Rows are points. To make a cloud, some directions were put in groups of two or more. Within a group, all points are equally far from the middle, so they leave a hole (a ring in 2 directions, a hollow ball in 3). The other directions are filled evenly. Then the cloud was stretched, turned, moved and blurred a little. How many holes are there, and how many directions does each take, smallest first?
In the rows, 128 means zero.

Cloud (22 x 3)
[[116 168 161]
 [172 178 151]
 [146 195 153]
 [166 127 162]
 [154 103 100]
 [169 166  90]
 [151 146  87]
 [139 100 133]
 [152 152 137]
 [102 133 165]
 [149 132  95]
 [159 141  95]
 [151 183  83]
 [ 97 192 133]
 [143 125 156]
 [157  99  91]
 [160 129 106]
 [165 169 164]
 [ 86 181 124]
 [ 89 121 116]
 [101 150 123]
 [155 180  74]]
Holes: 0

Cloud (28 x 4)
[[121 103 177 138]
 [ 98 171 161  96]
 [143 110 106 111]
 [120 167 126 182]
 [147 118 123  88]
 [160 144 145 187]
 [159 143 158 187]
 [154 177 107 147]
 [140 110 189 125]
 [136 194 159 111]
 [ 90 126 169 141]
 [110 149 123  84]
 [155 120 194 122]
 [143 180 104 145]
 [ 99 140 174  97]
 [165 155 193 131]
 [172 168 113 142]
 [120 134 129  80]
 [172 170 115 137]
 [130 187 111 121]
 [110 187 157 102]
 [157 143 181 175]
 [109 178 130  94]
 [123 184 111 114]
 [152 122 172  88]
 [156 119 136  86]
 [174 114 116 150]
 [130 194 160 111]]
Holes: 2 (2, 2)

Cloud (30 x 4)
[[147 151 179 121]
 [103 144  83 104]
 [157 147 172 106]
 [180  93  91 115]
 [111 160 137  88]
 [163  85 168  99]
 [170 120 176 107]
 [103  99 108  79]
 [167 154  94 148]
 [162 162 109 101]
 [185 107 106  97]
 [170 108 178 109]
 [160 160 121  95]
 [165 124 183 130]
 [111 156 175 137]
 [145 160 159  96]
 [153 158 153  93]
 [120  65 157 151]
 [163 149 106 167]
 [ 83 128 154  98]
 [132 163 150  92]
 [167 135 129 180]
 [175 143  99 156]
 [184 127 118  92]
 [100  72 152 151]
 [164  84 142  82]
 [139 151 160 174]
 [141 156 117 179]
 [161 147 165  99]
 [104 147  81 107]]
Holes: 2 (2, 2)

Cloud (56 x 6)
[[168 187 153 129 103 155]
 [101 132 107 163 166  97]
 [162 105  97 168  93 108]
 [180 162 129  98 112 120]
 [124 156 182 129 167 142]
 [131 167 168 148 154 172]
 [184 132 135 180 114 176]
 [171 161 183 136 172 136]
 [159 118 127 187  76 141]
 [169 188 130 166 101 149]
 [148 102 167 175 107 174]
 [105 134  95 109 107 126]
 [109 146 154 110 121  86]
 [148 168 170 125 152 171]
 [117 115 180 144 110 173]
 [121 151 154  96 132 166]
 [137 107 196 147 119  90]
 [159 139 133 115 190 114]
 [184 152 164 193 146 107]
 [164 170  96 167 117 163]
 [155  96 104 172  96 156]
 [107 142 123 181 173 138]
 [179 120  94 163 105 101]
 [182 117 196 150 139  98]
 [168 156 175 121 176 117]
 [136 173  91 163 119 165]
 [129  94 126 105  89 129]
 [160 119 133 200  91 102]
 [119 169 155 110 100 154]
 [101 122  92 157 102 154]
 [191 150 144 103 103 134]
 [154  92 168 128 127  77]
 [168  94 117 173 143  83]
 [115 135 165 176  82 106]
 [100 130 103 163 127 173]
 [103 132 132 171 103 176]
 [149  73 122 177 150 145]
 [176 104 135 195 157 147]
 [131 164 105 165 141 179]
 [166 174 152 154 133 181]
 [137 181 174 159 151 107]
 [104 127 104 174  85 136]
 [116  93 135 186 131 165]
 [123  69 120 138 147 146]
 [183 169 160 185 130 102]
 [172 161 150 194 163 118]
 [162 168  88 168 129 101]
 [133 165 119  88 115 132]
 [146  97 136 115  89  96]
 [173 100 137 128 117  76]
 [143 100 163 180 112 174]
 [155 198 148 155 104 125]
 [119 154  95 102 115 123]
 [113 157 175 166 161 138]
 [104 131 108 146 164  89]
 [107  88 106 154 135 160]]
Holes: 3 (2, 2, 2)

Cloud (76 x 8)
[[110 104 100 118  70 165  74 136]
 [ 96 106 192 133  78 132 107 103]
 [ 76  71 109 114 140 107 155 123]
 [144 136 184 127 161  69 131 154]
 [107 112 205 114  99 152  94 126]
 [128 136 151  61 156 112 103 106]
 [141 148 137 169  79  64 138 111]
 [166  97 145 176 135 116 148 100]
 [167 141 144 193  99 107 119 100]
 [ 85  90 157 100 109  75 151 159]
 [ 95  82 172 127  67 127 133 113]
 [109 173 174 132 170 135 152 129]
 [144  88 112 149  54  98 108 127]
 [137 136  86 123 119  65  80 143]
 [140 149 116 152  74 116 170 161]
 [130 171 167  86 151 133  83 122]
 [109  90 194 124 151  78 130 132]
 [106 111 177 111 121 152  90  83]
 [112 162 105  85  95 116 116  77]
 [158 138 141 121  40 130 133 109]
 [174 131 116 152 168  80 105 140]
 [108 170 115 153  69  81 114 108]
 [167 133 166 141 125 179 117 169]
 [ 89 136 171  86  92 124  80 169]
 [138 142 198 125 139  81 131 101]
 [108  69 133  74 124 158 129 158]
 [141 141 127 200 126 161 146 115]
 [145 112  82 105 119 169 154 119]
 [ 97 150 164 110 149 140 162  87]
 [128 192 122 170 139 119 161 132]
 [145 152  94  85 136 135 156 150]
 [127 122  99 105 128  58 123 170]
 [156 111 144 157 105 142 190 138]
 [119 151 120 147 164  70 103  89]
 [ 88  98 148  84  94 121  60 118]
 [182 127 124 105 163 118 144 105]
 [133  77 123 119 155 141  86 194]
 [102 124 155 125 114  71 124  71]
 [114 109 141 201 153 129  90 152]
 [ 96 101 174 153  80 136 125  92]
 [139 105  76 115 142 162 100 170]
 [106 110 107 183 119 138  81 179]
 [161 177 148 141 141 110  75 157]
 [164 150 112 160 128  92  65 139]
 [114 129 140 107 179  92 154  94]
 [128 163  78 143  84 129 145 148]
 [150 112 103 157 114 103 183 157]
 [105  66 135 165 135 100 141 103]
 [166 135 146 148  93  65  80 130]
 [ 80  77  79 103 130 136 101 130]
 [108  93 164 160 191 122 135 146]
 [161 172 190 127 120 109 110  98]
 [164 132 123 159 104 140  80  83]
 [ 75 126 157 161 117  91  93 181]
 [151  68 150 146 143 118 145 185]
 [ 99 146 111  79 104 110 163 144]
 [ 77  98  98 100 168  91 106 153]
 [107  50 141 108 134 114 145 175]
 [164 115  92 102 133  83  84 153]
 [ 95 110 137 177 112 126  63 106]
 [ 87 158 130 108  77 111 151  89]
 [129 101 114 192 163 137 155 130]
 [156 145 101 172 144 107 167  97]
 [137 135 108 201 150 153 123 147]
 [115 152 169 104  86  99 103  74]
 [ 90  86 160  87 134  97 143 178]
 [ 56 123 128 140  70 128 115 126]
 [ 89 148 167 133 128 152  96  77]
 [106 142 170 166 165  70 114 151]
 [ 86 118 138 164  79 164 148 124]
 [172 108 137 157 159 123 140 185]
 [101  96  87 158 103 148 155 105]
 [109 111 202 153  90 145  95 145]
 [152 148 138 108 108 105 158  67]
 [126 101 144 137  56 150  76 111]
 [165 161 133 132 112 103  67  94]]
Holes: 2 (2, 6)
